Each point is reached from the start by the listed moves, each made 0, 1 or 2 times, or once backwards (-1), plus a little noise. Is the number of moves made odd or even? Then give how often each move was made.
In the rows, 128 means zero.

Moves:
(1): | 120 | 134 | 152 | 109 |  93 |
(2): | 144 | 124 |  85 | 143 | 126 |
Start: | 158 | 121 | 120 | 110 | 160 |
Points:
| 165 | 113 |  94 | 127 | 196 | -> odd (-1, 0)
| 135 | 129 | 188 |  77 | 127 | -> even (1, -1)
| 176 | 118 |  76 | 122 | 158 | -> odd (0, 1)

Moves:
(1): | 134 | 126 |  90 | 143 | 123 | 171 | 138 |
(2): | 118 | 123 | 114 | 109 | 128 | 137 | 121 |
(3): | 132 | 130 | 133 | 122 | 116 | 133 | 146 |
(4): | 115 | 157 | 131 | 150 | 112 | 148 | 112 |
(5): | 141 | 136 | 151 | 122 | 131 | 141 | 106 |
(6): | 127 | 104 | 129 | 131 | 131 | 133 | 135 |
Start: | 107 | 126 | 133 | 138 | 121 | 117 | 130 |
Points:
| 152 |  56 |  89 | 131 | 111 | 214 | 195 | -> even (2, 0, 2, -1, 1, 2)
| 133 | 147 | 154 | 191 | 121 | 197 |  75 | -> odd (1, -1, -1, 1, 2, 1)
| 110 | 101 |  96 | 157 | 121 | 164 | 147 | -> even (1, 0, 0, 0, 0, 1)
| 101 |  83 | 177 | 123 | 120 |  87 | 150 | -> even (-1, 0, 1, 0, 0, 2)
| 104 | 170 | 126 | 207 |  62 | 206 | 157 | -> odd (1, -1, 2, 2, 0, 1)

Moves:
(1): | 154 | 121 | 151 | 120 | 121 | 138 | 126 | 135 | 138 | 140 | 129 | 128 |
(2): | 129 | 141 | 130 | 137 | 119 | 126 | 131 | 120 | 123 | 113 | 124 | 144 |
(3): | 119 | 136 | 135 | 130 | 117 | 128 | 122 | 130 | 141 | 130 | 130 | 137 |
(4): | 122 | 124 | 117 | 128 | 122 | 133 | 139 | 123 | 128 | 123 | 117 | 124 |
(5): | 109 | 129 | 143 | 149 | 125 | 134 | 135 | 136 | 114 | 119 | 127 | 139 |
(6): | 131 | 127 | 129 | 115 | 122 | 137 | 120 | 127 | 120 | 128 | 135 | 120 |
(7): | 137 | 148 | 143 | 114 | 124 | 122 | 136 | 150 | 127 | 136 | 137 | 120 |
(8): | 118 | 116 | 124 | 129 | 107 | 122 | 126 | 156 | 120 | 111 | 125 | 134 |
(9): | 131 | 139 | 120 | 132 | 149 | 147 | 133 | 122 | 148 | 128 | 131 | 139 |
(10): | 153 | 153 | 110 | 145 | 131 | 129 | 118 | 129 | 139 | 148 | 122 | 116 |
(11): | 136 | 124 | 130 | 147 | 122 | 122 | 139 | 134 | 138 | 132 | 148 | 135 |
Start: | 131 | 130 | 121 | 116 | 125 | 131 | 123 | 115 | 136 | 116 | 129 | 128 |
Points:
| 105 | 204 | 140 | 134 | 113 | 144 | 101 | 136 |  77 | 100 | 134 | 127 | -> even (-1, 1, 0, -1, 2, 2, 1, 0, 0, 1, -1)
| 143 | 125 | 199 | 127 |  64 | 134 | 169 | 239 | 107 |  98 | 120 | 143 | -> odd (2, 0, -1, 1, 2, -1, 2, 2, 0, 0, 0)
| 138 | 127 |  54 |  72 | 147 | 182 | 136 | 103 | 150 |  92 |  97 | 116 | -> odd (0, 0, -1, 2, -1, 1, 0, 1, 2, 0, -1)
| 233 | 249 | 148 | 200 | 139 | 184 | 158 | 108 | 234 | 171 | 132 | 173 | -> odd (2, 2, 1, 1, 1, -1, 1, -1, 2, 2, 1)
| 137 | 181 | 195 | 145 |  13 | 147 | 148 | 232 | 142 | 104 | 111 | 159 | -> even (2, 1, 2, 2, 2, 0, 2, 2, 0, 1, 0)
| 152 | 205 | 121 |  51 | 169 | 172 | 128 | 114 | 213 | 169 | 136 | 108 | -> odd (0, -1, 2, 1, -1, 0, 2, -1, 2, 0, -1)

Moves:
(1): | 142 | 114 | 128 | 124 | 127 | 134 | 113 | 124 | 133 | 124 | 137 | 120 | 120 | 128 | 134 | 126 | 137 | 133 |
(2): | 126 | 125 | 136 | 117 | 132 | 124 | 129 | 132 | 122 | 122 | 136 | 137 | 130 | 133 | 120 | 127 | 123 | 123 |
(3): | 136 | 131 | 137 | 131 | 137 | 117 | 123 | 143 | 116 | 144 | 124 | 119 | 117 | 126 | 127 | 124 | 129 | 124 |
(4): | 125 | 132 | 127 | 141 | 137 | 132 | 128 | 122 | 132 | 123 | 133 | 129 | 128 | 132 | 116 | 111 | 125 | 122 |
(5): | 128 | 120 | 127 | 128 | 140 | 129 | 129 | 131 | 125 | 127 | 132 | 127 | 126 | 120 | 126 | 136 | 125 | 127 |
(6): | 105 | 133 | 130 | 120 | 124 | 131 | 131 | 139 | 144 | 149 | 123 | 119 | 128 | 119 | 116 | 117 | 119 | 125 |
(7): | 118 | 110 | 136 | 137 | 132 | 133 | 119 | 123 | 130 | 125 | 135 | 141 | 134 | 126 | 135 | 116 | 117 | 128 |
(8): | 125 | 119 | 123 | 122 | 121 | 116 | 129 | 134 | 126 | 118 | 115 | 127 | 117 | 131 | 135 | 128 | 121 | 142 |
(9): | 132 | 131 | 128 | 133 | 145 | 133 | 135 | 132 | 148 | 126 | 127 | 139 | 115 | 127 | 142 | 121 | 126 | 128 |
(10): | 132 | 122 | 125 | 133 | 126 | 140 | 131 | 139 | 128 | 123 | 121 | 121 | 132 | 132 | 124 | 123 | 119 | 131 |
(11): | 133 | 120 | 125 | 139 | 121 | 121 | 122 | 126 | 132 | 124 | 126 | 138 | 125 | 126 | 125 | 125 | 113 | 130 |
(12): | 124 | 128 | 130 | 129 | 119 | 135 | 124 | 116 | 126 | 122 | 122 | 140 | 116 | 135 | 134 | 131 | 141 | 128 |
(13): | 118 | 122 | 139 | 131 | 112 | 133 | 111 | 129 | 112 |  97 | 120 | 111 | 145 | 126 | 116 | 124 | 114 | 120 |
(14): | 117 | 130 | 128 | 130 | 136 | 128 | 112 | 137 | 129 | 123 | 114 | 128 | 134 | 129 | 132 | 134 | 122 | 140 |
(15): | 128 | 132 | 114 | 129 | 128 | 134 | 125 | 129 | 131 | 130 | 135 | 136 | 121 | 127 | 134 | 120 | 132 | 123 |
(16): | 126 | 135 | 135 | 133 | 117 | 136 | 133 | 135 | 113 | 121 | 133 | 122 | 127 | 135 | 132 | 137 | 123 | 146 |
(17): | 124 | 126 | 138 | 133 | 128 | 129 | 121 | 136 | 123 | 129 | 133 | 130 | 133 | 119 | 126 | 122 | 134 | 132 |
(18): | 138 | 136 | 119 | 120 | 129 | 126 | 122 | 108 | 127 | 145 | 127 | 134 | 135 | 106 | 122 | 126 | 122 | 131 |
Start: | 125 | 131 | 142 | 122 | 131 | 126 | 126 | 130 | 126 | 128 | 112 | 145 | 136 | 139 | 133 | 137 | 120 | 111 |
Points:
| 167 |  73 | 188 | 144 | 139 | 121 |  72 | 149 | 102 |   9 | 135 | 149 |  96 | 172 | 150 | 143 |  77 | 105 | -> odd (2, 2, 1, 0, 1, -1, 0, 0, 2, -1, 2, 0, 2, 0, 0, 1, -1, -1)
| 144 | 147 | 143 | 126 | 158 | 137 | 146 | 194 |  73 | 106 | 106 | 136 | 125 | 171 | 144 | 201 | 117 | 113 | -> odd (-1, 1, 1, -1, 2, -1, -1, -1, 0, 1, 0, 0, 0, 1, 1, 1, -1, -1)
|  81 |  89 | 138 |  77 | 211 | 105 | 160 | 204 | 197 | 185 |  63 | 180 | 127 |  90 | 128 | 116 |  26 | 136 | -> odd (-1, 2, 0, -1, 2, 2, 1, 2, 2, 2, 0, -1, -1, 1, -1, -1, 0, 1)
| 153 | 116 | 170 | 175 | 148 | 121 | 116 | 161 | 151 | 164 | 188 | 188 |  97 | 137 | 164 |  91 | 130 | 114 | -> odd (1, 0, 1, 0, -1, 0, 1, -1, 1, -1, 2, -1, -1, -1, 1, 1, 2, -1)
| 137 | 115 | 131 | 173 | 144 | 174 |  63 | 168 | 148 |  21 |  96 | 135 | 147 | 172 | 167 | 109 |  77 | 100 | -> odd (1, 0, 0, 0, -1, -1, 0, -1, 2, 1, 1, -1, 2, 2, 2, 0, -1, -1)
| 157 | 113 |  74 |  79 | 134 |  77 |  72 | 104 | 156 | 155 |  81 | 155 |  86 | 125 | 156 | 156 | 132 | 158 | -> odd (2, 0, 0, 0, 0, 0, -1, 2, -1, -1, 1, 0, -1, 2, 1, -1, -1, 1)
| 119 | 127 | 121 | 141 | 181 | 130 |  73 |  77 | 122 | 142 | 124 | 249 |  94 | 153 | 182 | 116 | 134 | 119 | -> even (0, 1, 1, 1, 0, -1, 2, 0, 0, -1, 0, 2, -1, 2, 2, 0, -1, 1)
